Rows are points. To make a cloud, some directions were put in groups of two or more. Within a group, all points are equally far from the middle, so they leave a hole (a ring in 2 directions, a hollow ball in 3). The other directions are filled evenly. Then the cloud was stretched, turned, moved and blurred a little. Count the holes, and give their numbers of directions, smallest first.
(in the rows, 128 means zero)

Cloud (15 x 2)
[[134 135]
 [115 184]
 [136 100]
 [140 146]
 [138 109]
 [ 91 132]
 [115  93]
 [113 182]
 [ 96 117]
 [117 145]
 [116 188]
 [117 144]
 [126  80]
 [105 164]
 [159 163]]
Holes: 0

Cloud (21 x 3)
[[145 113 179]
 [166 130 132]
 [170 140  98]
 [171 150 124]
 [151 111 172]
 [160 120 110]
 [165 180 122]
 [136  94 111]
 [134 155 139]
 [160 162 138]
 [161 119 113]
 [ 98  91 148]
 [120  63 138]
 [169 136 122]
 [153 162 139]
 [152 167 135]
 [168 136  97]
 [126 145 144]
 [158 161 139]
 [159 125 154]
 [107  65 138]]
Holes: 1 (2)

Cloud (21 x 3)
[[177 117 138]
 [157 124  92]
 [136  72 126]
 [151 146 163]
 [103  97 157]
 [105 145 153]
 [ 96 132 108]
 [171 121 159]
 [144  75 120]
 [159  79 139]
 [120 156 149]
 [167 129 108]
 [171 134 144]
 [149  78 113]
 [170  94 146]
 [159 148 144]
 [147 155 119]
 [119  75 124]
 [ 95 119 106]
 [174 107 122]
 [172 129 141]]
Holes: 1 (3)

Cloud (31 x 4)
[[169 135 197  98]
 [128 173 202 139]
 [158 171 171 102]
 [151 171 152 135]
 [121 142 123 168]
 [ 99 150 136 120]
 [146 135 155 138]
 [113 125 130 159]
 [144 142 137 145]
 [142 177 148 107]
 [182  99 148 122]
 [133 154 126  96]
 [116 131 153 147]
 [123 132 192 123]
 [116 130 128 148]
 [161 169 133 130]
 [131 140 136 154]
 [121 123  93 129]
 [105 104 158 144]
 [142 140 188 138]
 [168 109 133 125]
 [ 87 119 125 133]
 [178 126 190  95]
 [123 153 115 160]
 [100 126 138 157]
 [182 155 160 111]
 [149 141 185 132]
 [ 62 130 159 134]
 [120 163 162 110]
 [ 82 113 156 137]
 [154 127 166  87]]
Holes: 0

Cloud (56 x 6)
[[156 162 132 179 179 139]
 [172 130 120 166 116 101]
 [159 112 155  76 171 152]
 [164 157 101 166 137 153]
 [165 125 171 110 138 159]
 [105 102 140 115  89 132]
 [104 146 104 131 174 113]
 [173  90 117 164 125 133]
 [139 123 124  82 113 143]
 [209 114 117 155 135 126]
 [147 132 109  91  63 125]
 [143 107  87 118 138  97]
 [127 135 135 178 139 123]
 [134 131 147  93 101  92]
 [159 120 127  81 150 135]
 [100 176 112 143 124 102]
 [155  96 119  97 146 164]
 [156 138 107 126  89 167]
 [ 79 121 139 155 147 128]
 [111 155  87 149 119 134]
 [184 126 162 101 145 146]
 [149 117 113  79  80 131]
 [170 119 114 109 121 157]
 [173  90 121 122 104  97]
 [ 75 155 122 158 123 119]
 [153 162 112 106  66  90]
 [170 106 105 108 125 158]
 [149 143  95 133  76  92]
 [206 102 137 130 105 122]
 [ 92 125 138 101 146 114]
 [109 150 107 140 100 110]
 [177 124 151 143 183 119]
 [175 121 126 151 166 149]
 [138 136 147 107  77  99]
 [144  91 154 141 143 162]
 [202 102 130 142 145 125]
 [ 86 145 114 144 168 169]
 [173 104 147 102 158 160]
 [ 67 113 146 116 143 132]
 [124 104 116 129 127 104]
 [161 109 140 137 126 175]
 [134 127  71 142 133 119]
 [ 87 177 118 137 130 121]
 [ 98 135 139  91 137 151]
 [112 134 130  90 139 135]
 [109 156 154  91  97 173]
 [114 145 134 104  88 109]
 [ 95 111 149  71 162 154]
 [211 101 103 164 157 126]
 [169 100 126 122 128  87]
 [141 122 165 120  75 130]
 [ 99 147 139 100 130 158]
 [179 139  91 150 134 147]
 [160  95 145 142 133 139]
 [135 115 114 162 152  98]
 [151 124 136 101 101 178]]
Holes: 1 (2)

Cloud (54 x 6)
[[152  95 141 131  89 117]
 [147 141 169 116 186 115]
 [174  89 114 100 139 127]
 [174 103 102  98 115 127]
 [142 162 151  84 142 158]
 [176 121 103 154 122 134]
 [147 156 118  86 160 120]
 [166 101 138 100 164 120]
 [143  50  75 162 109 118]
 [179 102 119 146 113 111]
 [ 95 126 120  99 138 144]
 [138  84 133 160  95 136]
 [128  94 139 134 120  89]
 [123 103  64 128  89 133]
 [139  48  70 150 118 119]
 [127  67 100 106 122 103]
 [113 144 125 143 169 148]
 [127  77  73 152 137 107]
 [138 187 168 116 162 135]
 [136  91 121 153 120 174]
 [142 110 117  95 171 108]
 [112 124 117 112 177 151]
 [105 100 112  98 123 104]
 [106 118 108  95 115 109]
 [108 112 149 149 133 115]
 [123 154 118 140 145 164]
 [148  87  59 134  88 137]
 [167 116 102 104 139 161]
 [169  78  85 109 116 134]
 [152  71  90 126 153 137]
 [ 97 122 101 109 116 145]
 [124 112 101 152  89 158]
 [137 140  85 138 156 136]
 [155 184 160  95 162 134]
 [ 97 109 131  98 141 132]
 [157 143 174 108 130 154]
 [157  56  69 148 111 132]
 [137  94 132 118 127  83]
 [162 115 148 108 170 104]
 [159 165 134 142 147 150]
 [166  74  77 136 128 146]
 [126 121  74 152 113 110]
 [131  81 116 156 107 166]
 [127 123 124  95 102 159]
 [152  93 125 106 145  91]
 [114 100 143 157 147 141]
 [161 161 126  85 151 131]
 [162 121 162 145 149 150]
 [146 114  67 110 112 129]
 [160 121  93 135 137 167]
 [141  89 124 113 139 174]
 [134  80 115 162  91 151]
 [159 109 130 120  85 113]
 [113 104 130 101 124  95]]
Holes: 3 (2, 2, 2)

Cloud (85 x 8)
[[105 176 113 139  99 154 181 145]
 [164 167 117 125 146 133 185 162]
 [140 169 106 117 155 128 162 121]
 [133 153 174 100 104 169 139 134]
 [ 93 163  84 125 154 126 157 136]
 [118 156 170 124 119 162 132 134]
 [104 179 110 152  85 119 143 166]
 [119 150 140  87 127 182 163 151]
 [168 113 125 159 111  81 104 141]
 [124 133 119 143 174  75 144 149]
 [161 112 123 160 131 123 160 135]
 [175 107 105 132 156 125 161 130]
 [121 115 159 115 107  99 173 144]
 [124 129 135 124 179 112 174 156]
 [116 165 110 149  61 103 110 148]
 [134 145 147 141  76 185 136 147]
 [120 155 182 111  75 137 124 146]
 [124 165 120 118 124 178 182 142]
 [ 80  82 115 143 109 174 115 133]
 [146 162 137  90  98 117 188 145]
 [ 73 149 116 161 110  94 133 150]
 [169 109 137  98 104 130  96 144]
 [196 121 143 138 107  86 142 144]
 [175  81 165 112 107 133  96 132]
 [110 155 110 151  53 124 120 157]
 [172 175 161 119 121  76 139 147]
 [128 138 128 128  56 121 123 170]
 [117  97 108 163  88 129  88 126]
 [117 114 140  96 120 107 175 128]
 [ 75 129 116 136 139 109 147 171]
 [ 96  89 135 141  88 111 107 165]
 [138 114 169 110 168 114 144 165]
 [118  98 145 162 126 138 100 160]
 [126 104 166 133 142 157 133 121]
 [142  95 183 124 106 132 121 114]
 [162 164 130 101 176 132 154 150]
 [123 156 177 110  62 146 126 135]
 [178 100 163 113 102 173 133 127]
 [124  97 152 126 176 155 117 139]
 [ 95  81  92 124 165 142 122 172]
 [ 97 130 150 134 153 126 116 170]
 [175 104 153 150 144  83 126 149]
 [ 80  90 120 159  78 143 108 136]
 [103 166 118 127 146 131 111 169]
 [166 129 108 120 161 164 170 150]
 [144  94 116 141 145 113 142 105]
 [196 141 136 113 142 103 117 155]
 [168 118 173 138  78 145 134 161]
 [149  91 165 124 116 162 114 173]
 [ 96 136 118  86 120 128 112 135]
 [117 121 148 159 141 113  98 123]
 [165  87 144  92 127 180 152 142]
 [121 148 160 106  70 129 134 105]
 [138  85 119 112 124  84 147 138]
 [ 98  79  80 125 172 136 115 146]
 [161 145 160  94  84 125 112 152]
 [ 86  84 120 124 131 119 101 173]
 [156  92 139 112 148 143 172 173]
 [ 82 160 133 140 114 130 100 159]
 [109 153 129 127 114  97  82 128]
 [113 133 100 121 188  93 145 137]
 [118 138 111 106 102 140 123 182]
 [ 84 161 116 135  75 136  98 125]
 [172 165 127 135 112 138 169 118]
 [ 96 167 119 143  98 165 118 135]
 [144 165 154 136 109  99 159 105]
 [147 154  97 163  94 108 139 135]
 [139 145 146  95 163 131 182 133]
 [119  96 102 138 112 107  96 171]
 [125 137 137  80 122 130 144 118]
 [113  68 111  93 133 132 136 149]
 [184 147 153 126  79 141 172 123]
 [148 100 176 127 101  90 138 146]
 [113 162 112 129  77 155 182 160]
 [134 163 134  98  75 121 186 142]
 [134 115 153 106 130  99 178 140]
 [174  92 170 113 106 172 123 135]
 [152 133  91 143  93  99 146 130]
 [129 165 155  99  99 115 169 170]
 [160 129 139  76 112 146 140 159]
 [145 155 151 100 167 150 145 139]
 [118 146 127 122  41 159 159 135]
 [128  77  90 111 155 104 123 142]
 [ 90 144 115 145 145 135 164 125]
 [109  98  88 108 116 176 119 153]]
Holes: 3 (2, 3, 3)

Cloud (108 x 9)
[[100 123  91 137 123 153 132 114  99]
 [138 112 103 117 102  95 159 163 134]
 [152 118 124  90 169 141 138 135 166]
 [118 111 111 152 150 110 110 126 212]
 [130 128 160  99 158 154 114  98 120]
 [ 77 155 155 111 159  88 142 151 141]
 [113 152 126 162 137 146 118 103 166]
 [ 77 108 124 124 151 140 149  82 100]
 [133 110 102 103 187 110 114 159 182]
 [ 92 155 153  96 114 160 130 107 141]
 [113 129 105 160 166 160 110 118 157]
 [133 108 107 188 133 153 183 157 169]
 [115 133 114  49 108 132 136 113 114]
 [139  72  97 100 155 121 117 119 169]
 [151  99 145  96 138 158 128 112 100]
 [134  94 106 143 119 148 163 110 104]
 [146  84 110 196 111 108 157 168 138]
 [116 124 110 125 159 119 105 160 197]
 [122 180 142 146 139 147 162 117 133]
 [131 120 118 145 172 141 138 130 142]
 [115 158 114 130 184 132 107 119 171]
 [138 143 120 136 153 135 153 103 157]
 [146 111 129 168  94 106 172 152 176]
 [142 156 121 171  76 173 180 118 175]
 [ 88 174 132 126 185 159 136 109 105]
 [145 114 132 170 169 128 125 163 210]
 [165 100 109 126 150 102 116 194 197]
 [114 191 144 134 164  94 152 130 159]
 [133  93 116 196 115 154 159 147 102]
 [110 123 138 155 218 110 117 138 128]
 [111 138 128  64 168 126 127 122 116]
 [ 88 124 144  93 149  92 115 119 146]
 [ 98 146 122  66 114  75 137 118 181]
 [138 171 124 106 203 109 106 135 159]
 [ 93 122 126  84  92 104 148 147 129]
 [ 90 146 127 150 172 109  81  99 124]
 [140 160 128 102 155 126 126 142 144]
 [124 123 129 141 196 120 141 144 156]
 [106 144  84 143 106 136 160 129 111]
 [ 91 139 112 140 139 114 146 147 135]
 [122 122 153  62 122  85 167 132 128]
 [107 106  84 138 145  89 125 167 193]
 [125  65 108 165 144 148 104 126 146]
 [ 95 105 139  99 164  83 134 141 143]
 [123 155 147 115 139 161 117 135 184]
 [139 134 137 144 188 104 160 132 187]
 [126 151 156  99 111 115 157 135 192]
 [111 107 113  59 135 110 151 119 124]
 [114 129 131 152 169 141 141  88 119]
 [139 105 145 135 167 120  90 115 106]
 [129 112 125 148 126 163 173 111 100]
 [144 113 137 172 144 110  98 124 134]
 [119 125 115 107 128 114  96 130 133]
 [109 113  99 101 145 130  98 118 120]
 [ 76 136 154 121 179 136  97 131 152]
 [115 156 139 128 124 159 123  74 120]
 [117 127  78 173 117 119 188 151 159]
 [115 136 109 187 140 150 141 116 194]
 [111 147 122 162 150 126 121 115 128]
 [107  89 137 121 170 102 100 127 135]
 [165 109 105 146 197  87 114 147 176]
 [141 149 126 126 111 165 139 119 178]
 [103 169 157 107 190 165 101  73 120]
 [156  98  91 109 169  86 118 160 174]
 [109 164 163 111 190 127 102  96 207]
 [ 96 167 150 120 138 154 174  85 152]
 [129  88  91 182 154  97 141 193 157]
 [125 168 137 138 149 136 150 138 185]
 [105 101 122 146 126 122 126 147 159]
 [131 139 150 186 188 154 103 124 150]
 [134 152 136 140 156 115 100 151 141]
 [161 139 125 162 159 155 102 121 175]
 [127 139 106 137 172 133  95 128 152]
 [110 165 166 154 157 155 136 101 117]
 [124 105 112 153 149 130 158 126 139]
 [ 88 119 131 104 132 126 170  95 137]
 [112 151 166 130 123 109 144 149 192]
 [138 116 112 152 162 166 125 130 175]
 [ 91 137 121 130 118  84 169 107 200]
 [ 94 134 140  94 203 126 100 109 130]
 [138 106  82 161 116  90 139 182 193]
 [100 129 130 118 136 137  99  93 172]
 [138 132 130 119 158 122  96 143 143]
 [101 137 116 146 184 106 160 154 139]
 [128 126 140 172 120 122 164 150 140]
 [113 138 123 177 173 145  88 112 129]
 [ 92 134 133 125 152  88 158 164 169]
 [150 136 126 150 119 100 178 126 140]
 [ 95 108 140  96 162  81 141 130 150]
 [114 129 138  99 166 108 130 101 177]
 [ 85 126 107 139 164 151  98 127 125]
 [139 141 132 171 174 131 129 154 162]
 [148  79  98  96 129 143 110 156 119]
 [147  92 111  60 135  98 123 153 143]
 [101 101 156 137 176 125 107 164 149]
 [158 137 131 107 142  81 146 163 135]
 [141  97 144 135 111 151 120 119 137]
 [150 159 138 128 136 147 175 123 141]
 [118 113 120  91 119 149 106 153 146]
 [104 138 132 161 161 129 120 114 144]
 [136 122 126 135 199 143 101 129 174]
 [ 99 128 153 134 199 100 115 115 172]
 [133 131  92 120 143  91 138 135 154]
 [126 109 154 123 130 156 179 130 130]
 [170 114 152  94 146  97 148 131 179]
 [148 177 139 149 135 179 118 110 161]
 [130 154 116 164 148 143 185 112 173]
 [127 180 143 143 194 105 133 128 216]]
Holes: 0

Cloud (88 x 9)
[[107  69 122  99 163 133  97 164 165]
 [166 165 157 121 110 141 158 157 136]
 [152 122 152 112 148  93 117 118 161]
 [141 127 154  80 149 137 143 144 155]
 [124  43 166  96 110 133 131 127 129]
 [ 83 160  76  82 129 122 153  92 122]
 [108 148 127  80 134 147 135 178 139]
 [108 142 115 139 141 170 127 165  88]
 [142 146 123 127 103 110 109 123 147]
 [118  93 122 122 130  78 110 121 165]
 [ 93 104 114 148 138 115 153 111 122]
 [104 109 143 169 160 125 129 174  95]
 [105  68 113 151 173 130 143 138  98]
 [129 117  80 121 161 145 154 131 130]
 [110  82 123  80 104 129 169 149  96]
 [128 176 180 119 137 121 148 155 159]
 [ 95  94  83 137 158 165 112 165 119]
 [ 85  74 111 116 129 149 119 153 151]
 [158 157 147  97 139 116 159 141 143]
 [129 113 175  76 127 105 121 167 145]
 [100 107  87  84 139 130 163 121 135]
 [142 102  92 163 160 162 118 187 120]
 [ 94  52 109 139 156 128  96 155 149]
 [101  97 148 124  70 155 141 122 114]
 [145 138 197 152 141 148 129 178 105]
 [146  96 132 178 184 144 137 155 113]
 [153 117  92 126 160 135 127 147 107]
 [109 149 123 127 151 141 139 189 170]
 [129 165 105 126 177  97 115 199 144]
 [ 81  81 121  98 127 129 100 134 130]
 [ 91 127  49 117 163 135 134 140 127]
 [109  77 135 123 167 142 144 178 138]
 [119 146 118  99 109  80 129 124 183]
 [159  98 142 140 124 100 102 124 149]
 [124 175  91  88 113 115 149 116 111]
 [114  91 103 141 173 127 134 200  88]
 [131 120 170  85 115 141 137 103 126]
 [144 153 152 103 114 137 149 138  84]
 [127  80 112 130 170 158 155 137 128]
 [106  61 133 148 163 142 142 134 103]
 [ 92  98 157 140 135 140 166 177 105]
 [110  40 138 132 154 119 108 156 154]
 [127  67  91 102 112  99 107 109 151]
 [112  50 117 139 147 110 104 123 156]
 [136  78 145  97 146 105 112 106 158]
 [137 155 109 118 155 145 108 184 123]
 [137 143 154 121 110 116 153  98 135]
 [109  84 114 171 144 154  94 157 115]
 [127  34 102 147 133 127 106 170 118]
 [ 78 167 109 128 155 120 124 138 102]
 [114 151  94  89 140 104 132  90 153]
 [122 156 112  73 108 141 157 125 112]
 [126  45 136 151 149 105 102 171 148]
 [104 111 123  85  98 133 131 157 171]
 [ 84  97 112  99  84 138 161  90 104]
 [ 97  66 159 127 128 128 105 150 145]
 [109  70 111 139 133  89 135 151 139]
 [134 108 111 105 127 118 160 160 154]
 [139 144 165 142 151 126 161 144  93]
 [ 95  84 101 142 140 161 118 178  88]
 [136 113 112  99 131 145 170 143  96]
 [100 123 122 108 174 151 148 149 112]
 [100  95 104 147 132 145 124 166 162]
 [137 134 168  78  85 117 116 157 131]
 [120 129 150  97  94 134 158 104  76]
 [147 127 194 130  92 136 156 146 151]
 [136 137  97 140 189 110 130 191 150]
 [ 76  69 137 122 135 119 126 146 113]
 [104  86 133 156 129 170 114 165  85]
 [140 151 103 124 138 164 156 139 125]
 [117 130 110  96 121  91 143  81 134]
 [103 133 114 125  93 134 115 110 128]
 [120  99  79 141 153 158 122 174 152]
 [136 157 143 113 116 145 134 176 184]
 [138 114 107 159 194 131 143 171 113]
 [135 106 158 121 162 137 133 125  98]
 [111 172 113  97 173  98 113 179 126]
 [122  87 140  96 147 159 132 164 161]
 [133  83 127 116 121  77 121 142 164]
 [ 99 118 129  91  99 122 147 153 171]
 [116 178 110 145 141 124 162 157 150]
 [116  43 159 145 131 129 125 148  93]
 [101 108 151 153 111 168 117 150 121]
 [128 156 115 131 132 136 179 116  96]
 [109 153 137 153 120 136 115 175 153]
 [122  75 130 117 133 104  75 183 164]
 [116 108 136 120  84  98 160 127 140]
 [115 101 175  96  85 136 112 166 158]]
Holes: 2 (4, 4)

Cloud (88 x 9)
[[128 121 148 165  84 144  60  90 140]
 [165 127  73 142 122 166  99 139 108]
 [119 176 132 116 132  87  95 129  78]
 [121 146  88  81 105 126 140 127 161]
 [ 80 121 137 138 116 156 112 112 184]
 [137 108 133 119  84 155  77  92 109]
 [125 143 115 120 135 138 168 159 177]
 [168 110 144 169 141 125  86 102 110]
 [128 175 154 168 107 141 138 191 115]
 [112 123 125 119  93 150  62 127 176]
 [108 162 125 103 166 129 139 145 143]
 [131 125 149 149 122 115  85  83 191]
 [ 96 188 128 142 137 117  90 151 106]
 [117 136 149 105  88 154 154 105 124]
 [130 132 101 133  63 142 112 109 112]
 [ 79 158 110 141 122 135 151 115 157]
 [124 186  88 130 140 110  92 119 161]
 [127 125  75 132 180 108 118  96 125]
 [106 136  99  78 119 114 129 126 118]
 [109 134  78 141  84 116 119 106 174]
 [102 127 139  81 163 128  86  76 135]
 [141 185 112 153 127 146  85  94 143]
 [116 127 139 103 143 138 140  88 179]
 [126 107 106 117 164 145 162 133 136]
 [137 136  87 110 114  88 171 117 128]
 [100  93 115 103 103 129  66 102 147]
 [137 150 105 115 180 164 117 126 106]
 [113 101 101 127 152 174 138 166 153]
 [ 92 158 168 155  89 134 115 116 156]
 [113 144 104 124  76 148  75 127 134]
 [127 119 114 194 128 166 101 135 125]
 [108 127 163 156  98 145 125 137 167]
 [ 92 116 100 105  83 125 141 134 157]
 [125 179 127 148 169 137  80 138 135]
 [133  95 162 128 103 138 141 131 144]
 [154 103 171 145 106 152 128 153 115]
 [109 116 157 102  67 159 105 103 111]
 [146 149 123 122 111 143  89  73 125]
 [134 150 140 154 132 118  47 137 120]
 [135  93  78 136 152 125 133  93 103]
 [135 157  96 128 143 135  96 104 200]
 [107 170 115 133 188 139 100 136  97]
 [ 95 132 100 114  91 134  73 122 155]
 [ 80 193 138 113 151 129 116 138 154]
 [126 166 196 131  95 124 123 164 116]
 [106 148  94 133 128  80 144 101 107]
 [138 180  94 173 158 145  97 133 100]
 [147 149 130 185 142 144 105 107 156]
 [ 93 158 159 158  92 106 109 119 117]
 [142  91 142 145 111 200 106 138 114]
 [ 80 139  74 109 160 135 113  90 135]
 [107  98 124 158 103 153  99 111 168]
 [116  92 126 122 112 181 131  92 183]
 [127 158 114 111 107 134 133 153 199]
 [135 121  61 108 121 136 128 134 150]
 [ 96  91 130 127  90 149 117 105 156]
 [ 91 122 134 146 111 160 124 107 120]
 [ 71 120 154 128 152 145  95 131 156]
 [115 165 113 156 103 147  90 185 134]
 [127 113 101 149 103 140 108 131 190]
 [130 179 175 150 116 136 110 161 127]
 [121 146  71 158 152 106  96 135 146]
 [ 87 153  70  97 159 137 111  82 137]
 [ 98 118 166 130  90 138 112 121 196]
 [113 105 131 123 101 148 108 131 192]
 [153 129 103 138  84 173 141 177 109]
 [136 161  92 118 144 130  90 102 173]
 [120 167 186 151 126 119  98 101 128]
 [109 115 109 112  82 133 103 119 190]
 [146 164 105 175 136 166  71 138 141]
 [116 145  96 135 142  95  69 126 120]
 [151 123 132 143 139 100 132 144 153]
 [ 84 140 139 135 170 126 125  93 142]
 [127 134 127 121 151  93 163 127 117]
 [ 94 124 173 105 122 161 104  79  94]
 [137 123  89 126  96 117 126  70 156]
 [115 149 156 114 148 119  99 119 183]
 [153 172 129 175 138 167 101 166 141]
 [126 105  78 127  88 120 166 148 123]
 [165 109  82 148  94 111 153 149 132]
 [129 126 172 157 130 173 125 124 159]
 [126 180 111 137 140 122 147 132  73]
 [120 160 140  85 109  88 106 115 160]
 [163 125 108 132 118 159 154 133 102]
 [109 107 134 136 118 160  71 169 141]
 [120 129  66 113 131 125  91 113 127]
 [112 142 111  99  98 118  74  94 104]
 [ 99 153 136 143 121 141  36 109 148]]
Holes: 2 (2, 4)
